Each row of a before or after table is a point. One or more steps were done to the points. Then noise was added and the rows were shuffled. The steps act on columns, c1 being the first. Write out the steps. A step turns or swaps two columns, mirrors them in a line or flattens them onto one, adds a multiple of one to another, or multiplies or shifts one. Angles are multiples of 10 degrees, from the lower column toward the higher: turns from -170 to 170, lines from 10 to 170 but not 90. Use the fewest steps. Two steps may share a column if one is a turn and the other turns, adds or multiplies; they go together, in the order done. Otherwise the lowest column goes first.

Before:
[[  1.9   1.3]
 [  4.0   1.7]
 [-10.2   0.9]
 [  4.1  -1.4]
 [  0.5  -1.5]
 [  0.0  -1.8]
 [  0.6   0.5]
 [  4.6   1.4]]
After, 8 rows:
[[  1.1 -10.4]
 [  0.5   0.6]
 [ -1.9  -0.3]
 [  1.5   2.2]
 [ -1.4   4.3]
 [  1.5   4.5]
 [  1.4   4.7]
 [ -1.9   0.9]]
Steps: swap c1 and c2

Before:
[[ 1.2  7.5 -5.2 -2.3 -2.7 -2.1]
 [-2.7  4.3 -3.4  0.0  1.0 -1.9]
 [ 1.9  1.3  0.9 -7.2 -3.3  2.0]
 [-5.8 -3.1  4.7 -6.7  0.7 -1.5]
 [-1.0 -2.5 -0.1  1.9  0.2  2.9]
 [ 1.9 -4.0 -1.6 -3.8 -3.2 -1.7]
 [-0.3  4.8  1.4 -6.2 -5.6 -2.8]
 [ 3.7 -2.7  4.1 -0.7  1.9 -3.0]
 [ 2.1  2.6  1.3 -1.0  4.6  1.0]]
After (9 x 6):
[[-3.9  4.0 -3.6  1.4  0.8 -1.1]
 [-1.6 -2.7 -0.1 -1.0 -0.3  3.4]
 [-0.4  3.5  1.3 -1.6  0.5 -6.7]
 [-9.4 -3.0  4.7 -2.8 -0.4 -6.2]
 [ 3.3  0.6  0.8 -6.1  0.3 -4.4]
 [ 1.7  6.8 -5.1  0.1  1.3 -3.2]
 [ 2.9 -4.5 -1.6 -1.2 -0.9 -3.8]
 [ 3.6  3.5  1.2 -1.2  0.5  0.0]
 [ 6.0 -2.0  4.0  1.9 -0.4 -2.5]]
Steps: multiply c1 by 1.6; flatten c2 and c5 onto the line at 10 degrees; turn c4 and c6 by 50 degrees

Before (9 x 12):
[[ 4.2 -1.8 -4.3 -0.9 -8.0  0.0 -0.7  2.7 -3.8 -0.5 -6.7  3.8]
 [ 4.3  4.0 -0.3 -6.0  1.3  0.4  1.6  1.1 -3.7  3.6 -6.5  4.7]
 [ 2.2  1.1  3.2 -0.6 -1.2 -2.2  0.3 -1.7  1.4  2.8  0.6  1.8]
 [ 1.2  3.7 -3.3 -3.5  0.1  0.9  3.3  1.8 -7.1  1.9 -1.6  5.4]
 [ 0.2  3.7  3.1  1.2  2.3  1.0 -0.1  1.1  3.2  3.2 -0.7 -1.7]
 [ 3.8 -2.2 -4.6 -2.8 -4.9 -2.4  1.7  5.1 -0.2 -1.4 -4.9  5.0]
 [ 2.5  4.4 -2.6 -1.3  2.2 -1.2 -2.8 -1.0  1.3  4.6  1.3  0.3]
 [-0.5  4.0  0.7 -3.6 -0.2  0.1  0.4 -2.1  1.8  1.0  1.0 -2.4]
 [ 3.4  4.2  0.4  1.5  0.4 -1.4  2.5 -2.6  2.7  0.4 -0.5 -1.6]]
After, 9 rows:
[[ 1.0  3.8 -3.6 -1.1  1.1  2.4  0.3  0.3 -2.7  2.1 -0.6 -2.5]
 [ 5.0 -2.2  4.5  2.3 -2.3 -5.1 -2.2  4.0 -0.5  6.9 -5.0 10.3]
 [ 1.1  4.0  0.9  5.6  0.7  1.2 -2.5  4.2  3.5 12.1 -6.5  8.8]
 [-2.1  4.2 -0.8  3.4 -0.2 -0.1 -1.1 -0.6 -1.6 -1.8  0.9 -3.6]
 [ 1.9  3.6  4.5  2.9 -0.6  0.7 -4.0  1.3  6.5  6.4 -1.7  4.8]
 [-0.9  4.2  2.2  1.8  2.4  0.8  2.6  2.4 -1.7  2.5  1.5 -4.2]
 [ 2.6 -1.7  4.9  0.9 -6.1 -5.2  0.5  4.3  3.0  8.3 -6.6 10.7]
 [-2.8  4.2 -0.7 -1.8  1.3 -0.8 -2.2  3.4 -2.5 -0.2 -0.5 -1.1]
 [-1.7  1.1 -3.3  0.6  0.4 -2.5 -0.4  2.3 -0.8  2.8  0.8 -1.2]]
Steps: swap c1 and c8; turn c3 and c9 by 170 degrees; turn c4 and c7 by 170 degrees; turn c5 and c6 by 40 degrees; add -1.5 times c11 to c12; turn c10 and c12 by -40 degrees

Before:
[[-0.5 -2.0  2.8 -2.2 -2.6  2.1 -6.5  3.1 -3.5  2.9  0.6  1.9  8.7 -2.2
   2.1 -3.6  2.8 -3.5  1.8 -1.1]
 [ 2.2  1.4 -2.7  4.2 -0.5  4.7  0.3 -1.6 -4.9  2.6  0.3  2.3  3.7  1.1
  -1.3  2.0 -4.9  1.8  5.4  3.3]
 [-0.3 -5.9  2.0 -2.0  0.1 -3.5  2.4  0.1  4.0  0.9 -3.1 -8.8  1.9 -4.3
   4.2 -0.8  1.8 -2.3 -2.6  2.6]
 [ 4.0 -0.7 -3.0  4.1  3.9  2.4 -2.4  6.0 -4.3  1.5 -6.2  0.9 -1.9  1.9
  -3.7  3.0 -0.8  0.4  0.1  6.2]
 [-4.8  3.3 -2.9  0.6 -1.9  1.9  1.9 -1.1 -3.5  1.2 -3.8  3.5  2.5  4.7
   0.7  3.3 -2.4  3.9  3.3  3.8]
 [-0.3  4.8 -0.8  1.2 -1.1  1.2 -1.0  2.0 -0.3  0.5 -0.3  3.1  2.9 -2.3
   3.9  3.6 -3.2  6.1  1.5  6.4]
 [-1.1 -0.8  3.1  1.7  4.3 -2.9 -1.9 -0.7  1.2  3.8 -1.6 -1.6  5.4 -4.4
   4.6  0.0  2.2 -4.4 -4.6  0.7]
 [ 1.2  2.6 -1.1  6.3 -0.9  3.0  4.0  7.1 -3.7  1.5 -2.3  3.5 -1.2  2.2
  -1.3  3.3 -3.0  0.3  3.2  2.0]
 [-2.1 -5.1  0.6 -0.3  1.2 -1.5 -6.2  1.2  2.2  2.2 -1.7  1.5  4.3 -4.3
   7.0 -3.3 -1.6 -5.4  0.8  0.2]
 [-4.3 -7.8  6.3 -1.7  2.4 -1.2 -1.5 -2.6  1.4  0.3  4.2 -0.2  2.3 -4.0
   4.6 -4.7  5.4 -1.1  0.6 -1.2]]
After (10 x 20):
[[ -0.7  -2.0   2.6  -2.3  -2.5   2.9  -6.6   3.4  -3.4   2.8   0.6   1.6
    8.8   0.8   2.0  -0.5   5.2  -3.5   1.4  -1.1]
 [ -0.4   4.6  -0.9   1.3  -0.9   2.2  -1.3   1.9  -0.4   0.3  -0.3   2.8
    3.1  -0.1   3.8   6.1  -6.4   5.9   0.8   6.1]
 [ -1.3  -0.5   3.5   1.6   4.2   2.1  -1.8  -0.2   1.3   4.0  -1.7  -1.3
    5.5  -4.4   4.3   2.2   4.7  -4.6  -3.2   0.5]
 [ -5.2   3.5  -2.7   0.4  -2.4  -3.3   1.9  -1.3  -3.3   1.0  -4.2   3.8
    2.4   4.2   0.7   0.3  -4.6   3.8   2.4   4.0]
 [  2.3   1.4  -2.8   4.4  -0.6   1.1   0.2  -1.6  -4.8   2.9   0.3   2.5
    3.5   4.5  -1.0   3.8 -10.1   1.8   3.8   3.6]
 [  0.0  -5.7   1.6  -2.2  -0.2   1.6   2.6   0.2   4.0   1.1  -3.1  -9.0
    2.0  -4.9   4.1   1.2   3.6  -2.5  -2.2   2.6]
 [ -1.9  -4.9   0.5  -0.7   1.5   3.1  -6.2   0.8   2.4   2.3  -2.0   1.5
    4.3  -3.6   6.8  -0.3  -3.0  -5.1   0.6   0.3]
 [  4.4  -0.6  -2.9   3.9   3.8  -0.8  -2.2   6.3  -4.7   1.5  -6.4   0.8
   -1.8   3.0  -3.9   3.0  -1.5   0.1  -0.1   6.1]
 [  1.5   2.7  -1.1   5.9  -0.9  -0.2   3.8   7.1  -3.5   1.4  -2.5   3.6
   -1.4   3.5  -1.7   2.9  -6.1   0.2   2.3   1.9]
 [ -4.4  -7.8   6.4  -1.6   2.4   3.0  -1.6  -2.2   1.9   0.4   4.4  -0.1
    2.3  -3.1   4.7  -1.6  10.6  -0.8   0.6  -1.0]]
Steps: turn c6 and c14 by 60 degrees; add 1 times c6 to c16; multiply c17 by 2; multiply c19 by 0.7
